Rows are points. To make a cloud, some directions were put in groups of two or more. Within a group, all points are equally far from the middle, so they leave a hole (a ring in 2 directions, a hollow ball in 3). The other directions are filled evenly. Then the cloud was stretched, turned, moved and blurred a little. How many holes are there, and how many directions does each take, smallest first?
In the rows, 128 means zero.

Cloud (20 x 3)
[[ 57 146 105]
 [142  71 145]
 [105  48  89]
 [100  64  63]
 [ 79 133 143]
 [164  62 115]
 [155 164 147]
 [150  59 103]
 [139 103 163]
 [147  74  76]
 [ 98  46  89]
 [187 105  76]
 [ 74 136  69]
 [ 80 152 113]
 [155  85 157]
 [199  77  99]
 [154 105 167]
 [ 85 133  67]
 [ 83  42  94]
 [ 64 135 134]]
Holes: 1 (2)

Cloud (29 x 4)
[[ 65 197 171 105]
 [110 181 209 102]
 [ 71 105 158  70]
 [164 195 141 117]
 [ 47 170 138 136]
 [147 181 119 153]
 [144 174 204 105]
 [ 75 157  56 120]
 [175 140 165  82]
 [102 116  52  98]
 [ 61 201 113 103]
 [ 84 181  66 120]
 [105 203 127  51]
 [100 179  63 127]
 [104  86 148 131]
 [ 64 205 146  90]
 [129 117  61 133]
 [ 77 136 154  41]
 [117 181 180 149]
 [158 174 194 105]
 [107 107 187  83]
 [ 60 108 113  67]
 [ 80 109 140 157]
 [175 133 146  78]
 [160 100 140  98]
 [ 88 113  69  72]
 [133 106 184  92]
 [ 47 169 139 137]
 [144 199 102 125]]
Holes: 2 (2, 2)

Cloud (53 x 6)
[[241 118  89 115 147 126]
 [147  74 208 127  98 107]
 [123  96 127  71 142 215]
 [147 170 113  60  90 129]
 [196 111 190 218 107 156]
 [117 155 172 147  63 172]
 [118 118  69  94 152 193]
 [168  77 183  78 118 109]
 [120  48 145 116  82 100]
 [ 99 108 143 107 138 208]
 [ 87 111 121 167 136 174]
 [190 187 132 205 146 155]
 [185 164 205 214 109 126]
 [115 104 167 160  42 139]
 [152 170 150  61 167 144]
 [ 88 152 165 165  76 107]
 [124  72  75  80 202 107]
 [109 101  98 170  74 160]
 [125  48 139 147 171 195]
 [166 193  83  99 129 101]
 [156 160 168 221 139  74]
 [202 169 132  82 132  90]
 [ 88  73 133  81 142  82]
 [127 180 187 130 128 173]
 [124 130 174  81 144  65]
 [191  87 119  61  86 153]
 [118  56 136 161 164 192]
 [103  74 181 112  93  94]
 [100 136 182 124 121 186]
 [104  75  92 132 128  67]
 [174 201 180 162 118 166]
 [226 148  84 117 175 133]
 [154 123 225 124 146 144]
 [197  71  61  99 112 172]
 [167 122 108 234 116  96]
 [194  83  60 157 111  94]
 [158 160 102 191 177 165]
 [123 196 126 163 140 151]
 [103 151  92 138  92 163]
 [138 144 165 175 205  99]
 [ 94  70 133  53 166 114]
 [154 209 135 196 115 127]
 [144 134 147 206 195 118]
 [214 117 143  67 111 139]
 [134 169 137  69 125 180]
 [144 174  65 170 115 127]
 [183  88  72 111 215 157]
 [178 130  45 109 167 102]
 [220 161 143 160  58  80]
 [114  51 127 161 197 135]
 [135  96  44 115 110 104]
 [178  85 142 175 202  93]
 [168 158  74 182 107  68]]
Holes: 2 (3, 3)

Cloud (79 x 8)
[[150  82 213 150 100 175 116 136]
 [153 137 231 164 104  94 129  80]
 [129  86 195 175  92 146 118 155]
 [ 66 173 192 160 104 100 126 113]
 [183  90 190 170 135 194  86 115]
 [130 177  85 191 104 174 136  90]
 [103 131 209 174 136 106  50  77]
 [156  63 199 139 105 103  48 115]
 [225 130 196  96 133 102  47  92]
 [173 160  57  65 134 118 135  93]
 [102 153 173 174 123 129  29  67]
 [ 51 115  86 126 128 115 147 105]
 [ 96 104 197 126  81 128 110  39]
 [170 140 217 159  56 117  99  75]
 [ 71 131  82 142 104 161  80 107]
 [210  92 165  82 171  62 139 118]
 [123 170 108 129 143 184 129  43]
 [197  56  99 136 162 131  97  93]
 [122 147  86 103 166  90 178  47]
 [116  92 101 152 140 117  46  61]
 [219 157 130 122 199 105 147  67]
 [144  74 181 113 159  72  64 117]
 [120 104 198  65  99  97  95 147]
 [ 96 128 168 183 103 101 169 105]
 [133 149 181  87 142 117  93 172]
 [148 124 126 149 144 119 190  57]
 [ 84 165 207 137  75 136  90  71]
 [227 139 178 114  82 152  77  64]
 [ 70 171 130 138 113 125  54  63]
 [221 142  52 113 145 103  94  68]
 [155 219 125 128 101 149  98 130]
 [149  90 125  96  73 124 127 151]
 [161  52 100 129 109 108 116 123]
 [169 202 160 192 164 150  81  85]
 [113  54 170  78 145  71 104  95]
 [138 132 146 238 112 119 105 103]
 [172 165  90  59 175 146 128 133]
 [159 139 163  99 163  64 177  67]
 [193 187 105 183 193 110 100  78]
 [141  78 218 136 148 131  61  78]
 [230  90 150 107 119 121 157 123]
 [ 87  98 190 157  65 156 111 132]
 [ 92 174 131 138 203 155 121  77]
 [157 192  53 122 157 130 158  88]
 [238 115  66  99 182 101 121  95]
 [131 151 172  86 151 112 137  28]
 [196 158 174 140 171  62 134 109]
 [217 186 114 168 138 175  70  56]
 [ 52 170 138 151 160  84 108 104]
 [ 79 132 138 124  96 163  70  50]
 [164 186 132 164 137 158 170 100]
 [149 192 137 184 198 127  99  79]
 [101 165 208 132 159 135 144  73]
 [209 160 155 151  81 159  57  53]
 [111 182 192  99 154 119 130  59]
 [ 99 149 196 110 133  59 108  55]
 [182 191 206 112 105 149 101 121]
 [ 90 100 194 106 133  99  47 107]
 [191 159  92 149  78  95  66 134]
 [120 128 173 172  92 173  35 143]
 [116  56 222 111 118  91 118 122]
 [174 169  55 112 127 116  75 149]
 [134 126  65 163 178 142  92  38]
 [ 94 170 136 185  62 171  98  94]
 [157  71  83  68 146  82 113 107]
 [153 194 170 168 156 180 109  71]
 [214 154 138 153  79 129  40  64]
 [129 139 116  73 134 168  63 125]
 [220 181 141 113 130 186 124 110]
 [179 129  94 105 117  46  99 121]
 [221  99  96 114 158  67  85 114]
 [ 75 179 158 141  83 140 139  96]
 [ 83 100 172 143  62 170 108  97]
 [186 172  35 113 157 115 114  62]
 [131 117 114 120 176  84 151  25]
 [185 173 121 101 191 101 179  98]
 [162 101 197  76 191 120  80 110]
 [ 74 156 205 136 150 155  96  96]
 [177 192 145 126  72 146  43  98]]
Holes: 2 (2, 6)

Cloud (80 x 8)
[[167  69 176  78  90 104 168 160]
 [147 164 238 101 105 153 134 104]
 [180 101 157 120 168 154 105 119]
 [151 150 127 148 175  27 114 189]
 [147  23 130 145 131 190 107 141]
 [133  39 128 150  99 183 108 172]
 [130 172 102 144 202 187 117  96]
 [110 146 203 144  78  54  94 146]
 [111 169 141 117 164 181 152 145]
 [ 60 116 101 101 102  47 100 186]
 [227 124 204  97  64 106  96 114]
 [124 164 129 179  68  76  96 125]
 [125 132  82 161 107 172 165  70]
 [157  54 217 148 116 114  93 159]
 [113  69 131  82 131 165 138 148]
 [193 130 229 192  87  76 124 143]
 [134 184 211 168  65  83  93 166]
 [127 175 182 146 105 144 138 163]
 [118 215 114  65 148 132 153 110]
 [167 154 113 153 122 145 191 174]
 [188 186 129 127 111 156 119 145]
 [143 173 223 125 155 161 134 115]
 [162 145 187 168 137  51 154 145]
 [116 212  75  90 147 159 131 139]
 [ 75 123  80 169  68  97  94 148]
 [146 196 136 166  60 161  57  98]
 [108 135 202 134  94  91  72 187]
 [101 144 134 123 148 165 182 155]
 [147 170 119 156 118  97  74 109]
 [190 128 127  56 132  98 193 149]
 [154 149 150 123 111  49  68 116]
 [ 65 170 124 170 153 161 188 152]
 [147 197  95 158 159 203 113 161]
 [133 178 127 214  89  98 102 104]
 [108 124 167  84 113 165  92 168]
 [127 147 143  96  62  79  53 122]
 [149 105 173 103 213 126  90 181]
 [ 72 100 133 158  71  96  91 107]
 [142 154 203  81  69 151  51 120]
 [101 164 187 161 129  78 101 149]
 [119 175 151  87 118 148 158  71]
 [158 157 205 145  73 161 113  41]
 [204  99 137 167  74 173 139 134]
 [ 91 112  94 198 128  96 158 134]
 [126 150 172 118  94 149  51  87]
 [ 98 190 138 225  78 119  51 140]
 [166 133 170 112 164 156 168  86]
 [126 249 111  82 101 115 139 110]
 [198 144 149  91 174  87 134  90]
 [120 171 167 187 130  71 100 127]
 [102 115 150  58 134 158 132 113]
 [ 94  82 185 191  99 118  86 147]
 [112 132  81 211  69  97 133 169]
 [188  98 163 132  63 151  89 103]
 [144 230 122 110 133 146 110 112]
 [ 62 171 123 196 158 156 175 144]
 [ 82 112  86 182 115  96  92 187]
 [195 138 138 124  62 103 116  99]
 [153  90 139 188 142  80  81  91]
 [142 131 128 127 161  36 153 195]
 [174 161 149 111  68  77 120  90]
 [153  98 148 166 149  69  79 204]
 [129  18 146 168 132 128 139 166]
 [132 116 147 138 168 172 121 159]
 [109 107 166 190 103 202  64 169]
 [ 88 200  73  81 112 127 149 114]
 [109 147  69 149  48 212  75 143]
 [128  66 142 140 204  91 135 182]
 [103 120 109 174 190  87 121  97]
 [110 228 156 179  97  80  81 123]
 [169 112 104 139  51 162  61 143]
 [176  89 107 116 143 134 158  94]
 [126 118  50 161 143  61 159 137]
 [121 134 150 117  81 172  40 113]
 [100  90 137 124  88  61  69 127]
 [122 199 168 121 120 132 146 177]
 [134 128 117 166 154 184  51  97]
 [159 138 134 141  93 148  79  98]
 [135  80 128 175 104  54 165 139]
 [122 129 184 124  97  46 159 156]]
Holes: 1 (2)
